Every row gives one point. The points of each table are mixes of a few directions, plus a little noise. How many directions does each table use, and how many do they share? Where both have some left over, give the other angles between the two spaces (their principal angles), to ten degrees, smallest first.

First (4 x 2):
-0.069 -0.023
-0.001 0.000
0.019 0.006
0.050 0.017
Second (4 x 2):
-0.047 -0.016
0.042 0.014
0.044 0.015
-0.040 -0.014
Directions: first 1, second 1, shared 1

First, 6 rows:
0.071 0.013 -0.036
0.018 0.003 -0.009
-0.017 -0.003 0.008
0.014 0.003 -0.007
0.008 0.001 -0.004
-0.094 -0.018 0.047
Second (5 x 3):
-0.017 0.001 -0.036
0.038 -0.017 0.068
-0.030 0.015 -0.053
0.016 0.015 0.048
-0.007 -0.014 -0.027
Directions: first 1, second 2, shared 0; angles 80

First (5 x 4):
-0.004 -0.012 -0.063 0.007
-0.040 0.009 -0.052 0.018
-0.036 0.023 0.019 0.011
0.022 0.002 0.057 -0.013
0.058 -0.021 0.039 -0.023
Second:
-0.058 0.030 0.000 0.020
0.035 -0.032 -0.060 -0.006
0.022 -0.022 -0.046 -0.003
-0.021 0.024 0.056 0.002
0.022 0.000 0.050 -0.012
Directions: first 2, second 2, shared 2

First (7 x 6):
-0.022 0.000 0.004 -0.001 0.023 0.027
0.020 0.028 -0.053 -0.009 0.022 0.003
-0.006 0.001 -0.007 -0.011 -0.017 0.044
0.026 0.016 -0.039 0.013 -0.038 0.035
-0.028 -0.025 0.051 0.034 -0.008 0.008
-0.003 0.007 -0.017 -0.066 0.020 0.000
0.012 -0.027 0.060 0.040 -0.002 -0.116
Second:
-0.004 0.001 0.000 0.003 0.012 -0.003
0.004 -0.002 0.000 -0.003 -0.014 0.003
-0.009 0.004 -0.001 0.007 0.029 -0.007
0.016 -0.008 0.001 -0.013 -0.053 0.014
0.015 -0.007 0.002 -0.012 -0.049 0.013
0.005 -0.002 0.000 -0.004 -0.015 0.004
0.036 -0.016 0.003 -0.029 -0.120 0.032
-0.021 0.009 -0.002 0.017 0.069 -0.019
-0.042 0.019 -0.003 0.034 0.142 -0.038
Directions: first 4, second 1, shared 1

First, 10 rows:
-0.010 -0.003 -0.023 0.003 -0.016 -0.034 0.007 -0.008 0.009
-0.003 -0.001 -0.006 0.001 -0.004 -0.009 0.002 -0.002 0.002
0.019 0.006 0.044 -0.006 0.030 0.065 -0.013 0.015 -0.018
-0.008 -0.002 -0.019 0.002 -0.013 -0.028 0.006 -0.006 0.008
-0.023 -0.007 -0.054 0.008 -0.037 -0.079 0.017 -0.018 0.022
0.037 0.011 0.086 -0.012 0.058 0.126 -0.026 0.029 -0.035
-0.018 -0.005 -0.041 0.006 -0.028 -0.061 0.013 -0.014 0.017
0.002 0.000 0.004 -0.001 0.002 0.005 -0.001 0.001 -0.001
0.029 0.008 0.066 -0.009 0.045 0.097 -0.020 0.022 -0.027
-0.024 -0.007 -0.056 0.008 -0.038 -0.082 0.017 -0.019 0.023
Second, 7 rows:
-0.004 -0.006 0.016 0.053 -0.035 0.042 0.030 0.011 0.018
0.026 0.006 -0.044 -0.061 0.034 -0.030 -0.051 0.007 -0.077
0.031 0.006 -0.010 -0.017 0.007 -0.002 -0.025 0.005 -0.044
0.015 -0.016 0.038 0.017 -0.015 0.004 0.030 -0.014 0.049
-0.060 0.057 0.058 0.024 0.034 0.053 -0.011 -0.001 0.035
-0.031 -0.041 -0.032 -0.047 0.030 -0.022 0.009 0.003 0.015
0.023 -0.007 -0.027 0.030 -0.055 -0.045 0.018 -0.012 0.004
Directions: first 1, second 5, shared 1

First, 9 rows:
0.021 -0.005 0.026 0.017 0.002 0.014 0.026 -0.017 -0.048 0.009 -0.002
-0.032 -0.005 0.007 0.034 -0.017 0.022 -0.059 -0.010 -0.037 0.066 0.004
0.014 0.006 -0.027 0.021 0.028 -0.001 -0.047 0.035 0.016 -0.016 -0.021
0.010 -0.006 0.022 0.001 -0.008 0.007 0.020 -0.029 -0.028 0.022 0.005
0.010 0.009 -0.065 0.008 0.031 -0.015 -0.131 0.034 0.079 0.017 -0.032
-0.058 0.003 -0.005 0.021 -0.017 0.011 -0.025 0.030 -0.015 0.008 0.013
-0.008 -0.001 0.015 -0.058 -0.024 -0.021 0.093 -0.023 0.028 -0.037 0.026
-0.030 -0.002 0.021 -0.019 -0.026 -0.001 0.058 -0.009 -0.013 -0.012 0.025
0.073 0.001 0.004 -0.026 0.031 -0.017 0.065 -0.010 0.019 -0.057 -0.016
Second, 10 rows:
-0.008 0.012 -0.029 -0.013 0.007 0.022 -0.018 -0.036 -0.005 -0.024 -0.065
-0.018 -0.005 0.034 -0.018 0.002 -0.019 -0.001 0.010 -0.009 0.018 0.040
0.002 -0.028 -0.037 0.003 -0.003 0.031 -0.010 -0.006 0.012 -0.012 -0.002
0.067 0.045 -0.046 0.071 -0.010 0.007 0.031 0.003 0.020 -0.028 -0.083
-0.027 0.042 0.039 -0.036 0.014 -0.027 -0.010 -0.027 -0.027 0.002 -0.037
0.064 0.006 0.009 0.078 -0.021 -0.029 0.054 0.066 0.026 0.020 0.054
-0.035 -0.017 -0.009 -0.041 0.009 0.021 -0.030 -0.030 -0.010 -0.009 -0.013
-0.017 0.019 -0.019 -0.025 0.011 0.017 -0.023 -0.043 -0.012 -0.023 -0.071
-0.028 -0.039 0.018 -0.027 0.001 0.001 -0.012 0.011 -0.002 0.018 0.066
0.000 -0.036 0.039 0.008 -0.010 -0.024 0.018 0.051 0.007 0.037 0.111
Directions: first 4, second 3, shared 0; angles 50, 70, 80

First, 11 rows:
-0.022 0.007 -0.021 -0.004 -0.014 -0.016 0.003 0.051 -0.012 0.024 -0.035 -0.003
0.031 -0.021 0.054 -0.012 -0.007 0.020 0.003 -0.034 0.005 -0.002 0.055 0.002
0.032 -0.005 0.029 0.001 0.012 0.017 -0.019 -0.044 0.016 -0.018 0.039 0.013
0.039 0.017 0.003 0.037 0.011 0.026 -0.010 -0.108 0.016 -0.050 0.066 0.015
-0.038 0.022 -0.036 -0.009 -0.050 -0.035 -0.009 0.133 -0.028 0.071 -0.067 0.007
0.028 -0.001 0.035 0.014 -0.040 0.022 0.023 -0.054 -0.012 0.000 0.077 0.001
-0.056 -0.023 -0.032 -0.014 0.027 -0.016 0.059 0.013 -0.014 -0.014 -0.058 -0.046
0.010 0.001 -0.002 0.007 0.023 0.007 -0.009 -0.037 0.013 -0.025 0.008 0.003
-0.016 0.030 -0.031 0.007 -0.046 -0.022 -0.018 0.084 -0.019 0.050 -0.033 0.017
-0.015 -0.023 -0.003 -0.018 0.054 -0.003 0.007 -0.012 0.016 -0.029 -0.035 -0.018
0.008 -0.004 0.005 -0.010 0.029 -0.001 -0.031 0.009 0.018 -0.007 -0.018 0.011
Second:
0.013 0.007 -0.015 0.026 -0.032 0.032 -0.012 -0.020 -0.012 0.012 -0.007 0.017
-0.029 -0.014 0.009 -0.034 0.041 -0.040 0.026 0.032 0.009 -0.014 -0.009 -0.030
-0.007 0.002 -0.042 0.036 -0.046 0.043 0.008 -0.016 -0.029 0.021 -0.045 0.007
0.015 0.004 0.025 -0.012 0.016 -0.015 -0.015 -0.001 0.016 -0.009 0.034 0.006
-0.026 -0.017 0.043 -0.066 0.081 -0.079 0.021 0.046 0.033 -0.032 0.027 -0.038
-0.007 -0.004 0.008 -0.014 0.018 -0.017 0.006 0.011 0.006 -0.007 0.004 -0.010
-0.052 -0.012 -0.096 0.052 -0.070 0.064 0.051 -0.003 -0.063 0.037 -0.127 -0.017
0.050 0.016 0.048 -0.005 0.010 -0.008 -0.048 -0.020 0.030 -0.011 0.078 0.031
0.014 0.004 0.016 -0.004 0.007 -0.005 -0.013 -0.004 0.010 -0.005 0.025 0.008
0.028 0.012 0.003 0.022 -0.025 0.025 -0.026 -0.024 -0.001 0.007 0.020 0.025
Directions: first 4, second 2, shared 1; angles 50

First (9 x 14):
0.020 -0.021 0.079 -0.037 -0.052 0.035 0.069 0.014 0.023 -0.074 -0.019 -0.030 0.029 0.017
0.016 0.015 -0.046 0.051 -0.014 -0.007 0.011 0.031 -0.005 -0.056 0.021 0.017 0.008 -0.014
-0.011 0.038 0.000 0.016 0.045 -0.014 -0.010 -0.030 -0.047 0.078 -0.032 0.047 -0.051 -0.014
-0.033 -0.039 -0.016 -0.053 0.031 -0.012 -0.081 -0.032 0.030 0.085 0.021 -0.041 0.010 0.016
-0.010 -0.001 -0.005 -0.008 0.018 -0.006 -0.022 -0.014 -0.003 0.037 -0.001 0.001 -0.009 0.001
-0.002 0.004 0.010 -0.005 0.006 0.001 0.002 -0.008 -0.007 0.015 -0.009 0.005 -0.008 0.000
-0.005 -0.034 -0.051 -0.002 -0.014 -0.007 -0.042 0.020 0.041 -0.029 0.050 -0.039 0.040 0.007
-0.010 0.013 0.014 -0.008 0.025 -0.004 -0.008 -0.023 -0.020 0.053 -0.021 0.017 -0.026 -0.002
0.036 0.024 0.015 0.046 -0.045 0.016 0.081 0.041 -0.013 -0.108 -0.009 0.023 0.008 -0.011
Second (9 x 14):
0.002 -0.002 -0.007 0.004 -0.005 0.000 0.000 0.006 0.004 -0.013 0.007 -0.003 0.006 0.000
0.003 -0.003 -0.009 0.005 -0.007 0.000 0.000 0.008 0.005 -0.016 0.008 -0.004 0.008 0.000
-0.004 0.004 0.012 -0.007 0.008 0.000 0.000 -0.010 -0.007 0.020 -0.011 0.005 -0.010 0.001
0.011 -0.012 -0.036 0.022 -0.026 -0.001 0.000 0.031 0.022 -0.063 0.032 -0.015 0.030 -0.002
-0.027 0.029 0.089 -0.054 0.064 0.002 -0.001 -0.076 -0.054 0.155 -0.080 0.037 -0.074 0.004
0.000 0.000 0.000 0.000 0.000 0.000 0.000 0.000 0.000 -0.001 0.001 0.000 0.000 0.000
-0.015 0.016 0.050 -0.030 0.036 0.001 -0.001 -0.043 -0.030 0.087 -0.045 0.021 -0.041 0.002
0.014 -0.015 -0.046 0.028 -0.033 -0.001 0.001 0.040 0.028 -0.081 0.041 -0.019 0.038 -0.002
0.016 -0.017 -0.051 0.031 -0.037 -0.001 0.001 0.044 0.031 -0.089 0.046 -0.021 0.043 -0.002
Directions: first 3, second 1, shared 1

First, 9 rows:
0.003 0.046 -0.032 -0.030 -0.019 0.033 -0.026 -0.031 -0.002 -0.047 0.034 0.004 0.007 -0.034 -0.039 -0.042 -0.007 0.072 -0.025 -0.001
-0.002 -0.008 -0.001 0.001 -0.039 -0.010 0.002 -0.005 0.000 0.028 0.011 -0.011 -0.012 0.025 -0.020 0.011 -0.014 0.029 -0.033 0.010
0.001 0.004 0.001 0.000 0.011 0.003 0.000 0.001 -0.001 -0.007 -0.003 0.006 0.003 -0.007 0.006 -0.002 0.004 -0.006 0.009 -0.002
0.011 0.035 0.005 -0.006 0.030 0.025 -0.007 -0.002 -0.015 -0.034 0.000 0.025 0.014 -0.023 0.019 -0.010 0.003 0.006 0.008 -0.006
0.018 0.019 0.043 0.018 0.043 0.010 0.014 0.021 -0.029 0.006 -0.022 0.037 0.009 0.010 0.061 0.031 0.002 -0.032 0.008 -0.002
-0.011 -0.044 -0.002 0.011 0.001 -0.027 0.010 0.011 0.018 0.023 -0.016 -0.023 -0.006 0.011 0.000 0.009 0.010 -0.044 0.025 0.000
0.032 0.000 0.103 0.056 0.018 -0.017 0.047 0.049 -0.059 0.093 -0.039 0.052 -0.010 0.088 0.105 0.109 -0.024 -0.041 -0.039 0.015
-0.006 0.020 -0.038 -0.026 0.009 0.021 -0.022 -0.021 0.015 -0.054 0.017 -0.006 0.011 -0.047 -0.031 -0.048 0.010 0.020 0.017 -0.009
-0.044 -0.073 -0.082 -0.024 -0.054 -0.038 -0.017 -0.025 0.072 -0.007 0.018 -0.084 -0.015 -0.023 -0.100 -0.056 0.017 -0.004 0.032 -0.004
Second (9 x 20):
0.020 0.002 0.018 0.014 0.046 -0.008 0.016 0.043 -0.033 0.009 -0.012 0.013 0.001 -0.005 0.046 0.008 0.001 -0.054 0.012 -0.012
0.002 0.049 0.002 -0.017 0.010 0.037 -0.016 -0.031 -0.006 -0.047 0.011 0.025 0.017 -0.021 0.004 -0.014 0.006 0.047 -0.007 0.003
-0.041 0.012 -0.091 -0.058 -0.077 0.015 -0.046 -0.081 0.053 -0.071 0.061 -0.062 -0.002 -0.039 -0.119 -0.080 0.014 0.120 -0.026 0.014
0.022 -0.006 0.010 0.014 -0.027 0.009 -0.001 0.023 0.002 0.054 -0.009 0.032 -0.006 0.007 -0.021 0.018 -0.052 -0.001 -0.015 -0.016
-0.019 0.005 -0.018 -0.015 -0.015 -0.039 0.014 -0.009 -0.036 -0.018 0.043 -0.068 -0.022 0.032 0.011 -0.011 0.038 0.041 -0.055 0.034
-0.013 -0.018 0.038 0.018 0.021 0.011 0.004 -0.018 0.035 0.003 -0.044 0.030 0.017 0.011 0.028 0.037 0.014 -0.036 0.054 0.001
0.022 -0.001 0.031 0.021 0.017 0.023 0.000 0.022 0.006 0.030 -0.034 0.056 0.011 -0.008 0.014 0.025 -0.033 -0.037 0.027 -0.022
0.017 -0.022 -0.032 0.003 0.011 -0.038 0.014 0.059 -0.035 0.026 0.019 -0.038 -0.023 -0.010 -0.004 -0.028 -0.009 -0.046 -0.016 -0.015
-0.012 -0.020 0.042 0.020 0.015 -0.008 0.015 -0.008 0.013 0.015 -0.033 0.012 0.005 0.032 0.041 0.045 0.019 -0.031 0.026 0.012
Directions: first 3, second 5, shared 3

First (9 x 24):
-0.001 0.040 -0.059 -0.062 0.020 0.016 -0.002 -0.063 -0.037 -0.026 -0.036 -0.001 0.101 -0.049 -0.013 -0.070 -0.013 0.097 -0.037 0.003 0.046 -0.073 0.058 0.041
-0.001 -0.022 0.037 0.035 -0.008 -0.008 -0.004 0.029 0.020 0.026 0.019 0.003 -0.053 0.038 0.001 0.040 0.000 -0.060 0.026 0.006 -0.017 0.047 -0.029 -0.033
0.002 -0.030 0.041 0.046 -0.018 -0.011 -0.001 0.038 0.035 0.035 0.033 0.004 -0.073 0.040 0.006 0.055 -0.004 -0.085 0.034 0.008 -0.020 0.056 -0.042 -0.039
-0.008 0.032 -0.027 -0.043 0.029 0.009 0.004 -0.023 -0.055 -0.064 -0.051 -0.009 0.072 -0.034 -0.006 -0.059 0.031 0.108 -0.044 -0.027 -0.007 -0.050 0.041 0.047
0.003 0.022 -0.044 -0.036 0.004 0.009 0.006 -0.031 -0.015 -0.024 -0.015 -0.002 0.053 -0.046 0.002 -0.041 -0.004 0.057 -0.026 -0.005 0.020 -0.053 0.028 0.037
0.011 -0.016 -0.008 0.019 -0.028 -0.006 0.015 0.025 0.035 0.003 0.033 -0.001 -0.043 -0.024 0.025 0.023 -0.001 -0.041 0.007 -0.007 -0.016 -0.001 -0.030 0.010
-0.007 -0.017 0.049 0.033 0.006 -0.009 -0.005 0.036 -0.003 0.001 -0.001 -0.002 -0.045 0.046 -0.003 0.032 0.023 -0.032 0.016 -0.008 -0.036 0.051 -0.024 -0.028
-0.009 -0.001 0.028 0.005 0.016 0.002 -0.019 -0.012 -0.010 0.030 -0.010 0.006 0.006 0.049 -0.025 0.008 -0.012 -0.014 0.016 0.020 0.017 0.032 0.009 -0.038
0.010 -0.007 -0.018 0.004 -0.022 -0.001 0.007 0.000 0.030 0.019 0.027 0.003 -0.016 -0.020 0.012 0.011 -0.020 -0.032 0.008 0.009 0.013 -0.010 -0.012 0.003
Second:
0.021 -0.028 -0.011 -0.025 -0.001 -0.006 0.013 0.034 -0.008 0.001 0.050 0.036 -0.002 -0.027 -0.022 0.030 -0.027 -0.016 -0.019 0.014 0.001 0.030 0.002 0.035
-0.014 -0.018 -0.033 -0.005 0.002 -0.037 0.027 0.008 0.026 -0.008 0.019 -0.011 -0.075 -0.022 0.040 -0.010 -0.013 -0.039 0.015 0.019 -0.018 -0.011 0.004 -0.003
0.039 0.030 0.180 0.043 0.037 0.053 -0.071 -0.055 -0.059 -0.021 -0.086 -0.032 0.135 0.108 -0.099 0.018 0.082 0.082 0.011 -0.042 0.055 0.035 -0.025 -0.027
-0.033 0.019 -0.068 0.022 -0.013 0.011 0.012 0.043 0.030 0.017 0.007 0.006 -0.042 -0.045 0.028 -0.013 -0.010 -0.017 -0.015 -0.011 -0.045 0.004 0.000 0.017
0.001 -0.012 -0.053 -0.037 -0.019 -0.018 0.016 -0.019 0.007 0.009 0.018 0.007 -0.012 -0.014 0.038 -0.014 -0.032 -0.010 0.002 0.021 0.009 -0.040 0.018 -0.009
-0.010 -0.013 -0.007 0.007 0.009 -0.028 0.017 0.008 0.018 -0.010 0.011 -0.012 -0.055 -0.011 0.022 -0.004 -0.001 -0.028 0.012 0.011 -0.014 0.001 -0.001 -0.001
0.001 -0.010 -0.013 -0.018 -0.003 -0.015 0.010 -0.012 0.002 -0.001 0.007 -0.001 -0.011 -0.002 0.016 -0.006 -0.012 -0.007 0.006 0.013 0.007 -0.018 0.007 -0.007
-0.001 0.030 0.004 0.013 -0.009 0.042 -0.023 -0.002 -0.013 0.015 -0.026 0.007 0.061 0.009 -0.024 -0.002 0.012 0.037 -0.015 -0.025 0.001 0.004 -0.002 0.002
Directions: first 3, second 4, shared 0; angles 30, 40, 70
